Each row of a before or after table is a point. The points were changed in one or more steps. Then noise was added and the rows were shuffled. The steps act on how far a point lies along the listed directions, d1 being the first. Write out the steps. A step turns or swaps two directions, mirrors them in a line or flattens them onto one, adds a multiple of one to another, or multiplies one. Angles are multiples of 10 degrees, from the lower direction toward the higher: turns from -170 to 170, lines from 10 to 170 but not 90. Use the fewest steps. Two steps may share a direction if one is a turn and the other turns, adds or multiplies; they go together, in the order done. Otherwise the lowest direction goes first.

Directions:
(1): -.16, -.02, .42
(2): .42, -.06, .15
Before (9 x 3):
.09, .09, .58
-.45, -.02, -.08
-.20, -.05, -.17
-.44, .12, -.01
.17, .06, .19
.02, -.13, .25
.67, .13, .22
.11, -.18, .50
-.10, .05, -.21
After (9 x 3):
-.04, .05, -.23
-.13, -.07, -.24
-.09, .10, .56
-.40, .13, -.13
-.39, .00, -.24
-.05, -.14, .24
.58, .11, .45
-.08, -.17, .51
.11, .05, .24
Steps: turn d1 and d2 by -20 degrees

Directions:
(1): .18, .35, .33, -.11
(2): -.28, -.22, .38, -.02
Before (12 x 4):
.09, -.08, -.49, -.02
-.17, -.19, -.03, -.06
.04, -.08, -.23, .04
.14, .33, .61, -.18
.54, .32, -.94, .22
-.05, .10, -.08, .09
.11, .12, -.03, -.05
-.24, -.13, .03, .11
.21, .21, .23, -.13
.02, -.12, -.34, .33
-.18, .03, .10, .13
.08, -.05, .21, -.14
After (12 x 4):
-.04, .19, .10, .11
-.29, -.41, .00, -.04
-.11, .02, -.06, .10
.01, -.06, -.16, .01
-.24, -.28, .16, .28
-.06, .03, .21, -.12
.26, .09, -.30, -.03
-.50, -.83, -.50, .36
-.10, .14, .24, .02
.47, .43, -.35, -.05
-.14, -.20, .07, .02
.22, .06, -.02, -.13
Steps: turn d1 and d2 by -90 degrees

Directions:
(1): -.08, .12, .08, -.13, .32, -.51
(2): -.14, -.50, .25, -.21, -.15, -.09
(3): -.17, .20, -.13, -.54, -.06, .16
Before (10 x 6):
.09, .01, -.05, .03, -.03, -.05
.14, -.22, .06, .21, -.11, .04
-.13, -.44, -.10, -.49, -.28, .26
.16, -.22, .20, .27, -.09, .10
-.08, -.23, -.02, -.19, -.28, .37
-.10, .12, .08, -.34, .08, -.29
-.04, .13, -.08, .43, .06, -.14
.01, -.18, .08, -.33, -.12, .11
.13, .02, -.02, .21, .30, .10
-.13, -.57, .45, -.15, .10, -.92
After (10 x 6):
.16, .05, -.01, .23, .13, -.22
.11, .05, -.06, .04, -.01, -.05
-.04, -.23, .08, -.26, -.36, .29
-.24, -.26, .18, -.45, .10, -.35
-.31, -.64, .13, -.76, -.06, -.32
.19, .14, .12, .30, .20, -.19
-.06, -.32, .20, -.46, -.07, -.08
.18, .17, -.09, .29, .34, .16
.06, .37, -.23, .57, .07, .02
.14, -.59, .11, .28, -.62, .39
Steps: multiply d1 by -1; add 1 times d3 to d2

Directions:
(1): -.08, -.21, -.18, .20, .27, -.17, -.56, -.01
(2): -.36, -.17, .34, .22, .35, .10, .22, -.20
(3): -.24, -.19, .17, .04, -.50, -.37, -.05, -.17
(4): .21, .09, -.19, -.02, .24, -.47, .26, -.34
(5): -.22, -.02, .14, -.62, .20, -.18, -.08, .14
(6): .02, .55, .37, .16, .04, -.18, -.20, .06
Before (9 x 8):
-.16, -.29, .07, -.07, -.03, .05, -.01, -.11
.08, .07, -.02, -.18, .02, -.06, .22, -.05
.13, .06, -.10, .05, .00, .14, .29, -.10
-.12, -.35, .11, .02, -.34, -.17, .02, -.14
.15, -.07, -.14, .00, .19, -.01, .08, -.11
.09, .09, -.11, .04, .11, .03, -.05, .01
.10, .01, -.10, -.20, .09, .08, .11, -.02
.01, .52, .29, .09, .11, -.02, -.04, -.03
-.07, -.04, -.04, .06, .21, -.10, .10, -.14
After (9 x 8):
-.10, -.51, .02, -.01, -.34, -.11, .06, -.14
.17, -.01, -.19, .17, -.06, .22, .34, -.12
-.07, -.09, -.06, .02, .21, -.12, .13, -.15
.11, .11, -.10, .10, .09, .04, -.08, .02
.08, -.10, -.15, -.31, .09, .11, .16, -.02
.04, .93, .58, .20, .15, -.14, -.20, .01
.14, -.19, -.22, .00, .16, .07, .11, -.13
-.15, -.47, -.02, -.18, .00, .08, .06, -.12
.04, .04, -.01, -.30, .05, -.09, .24, -.04
Steps: multiply d5 by 2; multiply d6 by 2
